Rows are points. The points of each table are mixes of a few directions, plus a little noise. How many directions does each table use, and how many do they share? Where both have some left over, give the other angles between the two spaces (their principal angles), to ten degrees, smallest first.
In the rows, zero is written as 128.

First (5 x 3):
[[161 116 142]
 [151 120 138]
 [ 52 155  97]
 [162 116 142]
 [114 133 122]]
Second (5 x 3):
[[117 132 124]
 [112 134 121]
 [163 116 143]
 [183 108 151]
 [ 64 151 101]]
Directions: first 1, second 1, shared 1

First:
[[136 146 106 130]
 [126 124 133 128]
 [120 109 150 126]
 [112  91 171 124]
 [163 203  40 135]
 [119 110 149 126]
 [121 113 146 126]]
Second (6 x 4):
[[133 114 110 157]
 [180 112  74  83]
 [ 91 136 163 167]
 [124 144 147  92]
 [130 137 135 102]
 [108 126 140 166]]
Directions: first 1, second 2, shared 0; angles 60

First (9 x 6):
[[104 134 104 123  72 198]
 [119 105 117 138 132 134]
 [120 131 119 126 106 155]
 [115 120 114 130 109 156]
 [155 143 156 124 169  66]
 [111  39 100 164 179 104]
 [146 162 149 115 130 107]
 [133 153 136 118 115 133]
 [150 164 154 114 137  98]]
Second:
[[127 218  64 152 165 109]
 [100 133 132 164 138 140]
 [116 120 110 109 127 122]
 [103  79 160 136 115 146]
 [141 112 143 117 118 129]
 [144 109 172 146 117 142]
 [167 125 115  72 116 108]]
Directions: first 2, second 3, shared 0; angles 40, 90

First, 7 rows:
[[106  92 121 103  83 130 133 141]
 [ 98  73 174 189 120  87 122 135]
 [108 119 132 137 111 157 140 136]
 [180 196  87 133 163 159 157 107]
 [134 151 154  79 166 143 142 127]
 [158 133  98 148 126  90 116 116]
 [113 133 130 107 126 129  85 135]]
Second, 10 rows:
[[122 178 142 129 120 117 133 155]
 [120 159 138 118 161 156 108  63]
 [149 133 125 133 138 125 130 207]
 [141 108 119 127 154 146 118 135]
 [127  49 107 127 127 140 124  64]
 [126 187 144 129 124 117 133 170]
 [130 111 123 140  79  88 155 200]
 [121  96 121 127 120 130 128  84]
 [133 132 127 119 176 166 104  80]
 [111 127 131 133  80  97 148 121]]
Directions: first 5, second 3, shared 1; angles 90, 90

First, 8 rows:
[[130 130 111 137 131  94 111 143 145]
 [132 131  99 142 133  69  97 154 158]
 [125 126 150 117 124 173 151 108 105]
 [121 122 183 100 119 243 187  77  69]
 [131 131 105 140 132  79 104 150 153]
 [130 129 114 135 130 100 114 140 142]
 [124 125 151 116 125 176 153 106 103]
 [130 130 109 138 131  89 108 145 148]]
Second:
[[ 78 139 135 133  85 205 171  99 118]
 [163 118 138 116 158 103 113 135 118]
 [120 126 154 115 120 188 159 102 100]
 [175 115 133 117 168  78  99 145 124]
 [123 127 142 121 123 161 145 113 112]
 [148 124 118 130 146  83 104 146 139]
 [146 126 111 134 144  73  99 151 146]
 [ 73 145 104 151  82 151 144 125 153]
 [179 114 134 116 172  75  97 146 123]
 [ 74 144 110 147  82 162 150 119 146]]
Directions: first 1, second 2, shared 1

First (11 x 11):
[[184 145 164 102  81 111 124 114 147  73 160]
 [ 86 139 133 145 179 139 104 186  92 157 125]
 [102 103 113 137 139 155 134 106 133 169 128]
 [ 97 154 134 136 147 128 101 186 134 118  94]
 [168 122 132 110  94 119 146  86 138 107 151]
 [177 111 101  98 102 138 168  62 130 117 158]
 [132 114 110 152 116  83 142 105 126 130  90]
 [112  92 133 141 102 159 130  78 167 165 136]
 [166 133 156 118 117 110 129 115 107 111 171]
 [105 148 105 124 156 140 126 171 121 122  97]
 [ 81 149 133 147 175 130  99 197 107 141  97]]
Second, 9 rows:
[[ 99 127 134 110 105 127 130 120 102 114 112]
 [142  97 145 174 121  85 128 106 119 192 118]
 [ 55 147 115  89 114 137 133 139  86  66  89]
 [148 127 119 162 145 105 122 117 179  92 143]
 [173 152 104 126 169 159 124 152 186 102 169]
 [ 97 128 110 138 148 119 131 148  99 148  93]
 [135 136 123 121 131 136 126 128 148  95 142]
 [179 140 125 110 150 174 130 156 136 184 160]
 [129 103 174 122  68 110 129  85  97 162 128]]
Directions: first 5, second 4, shared 2; angles 50, 90
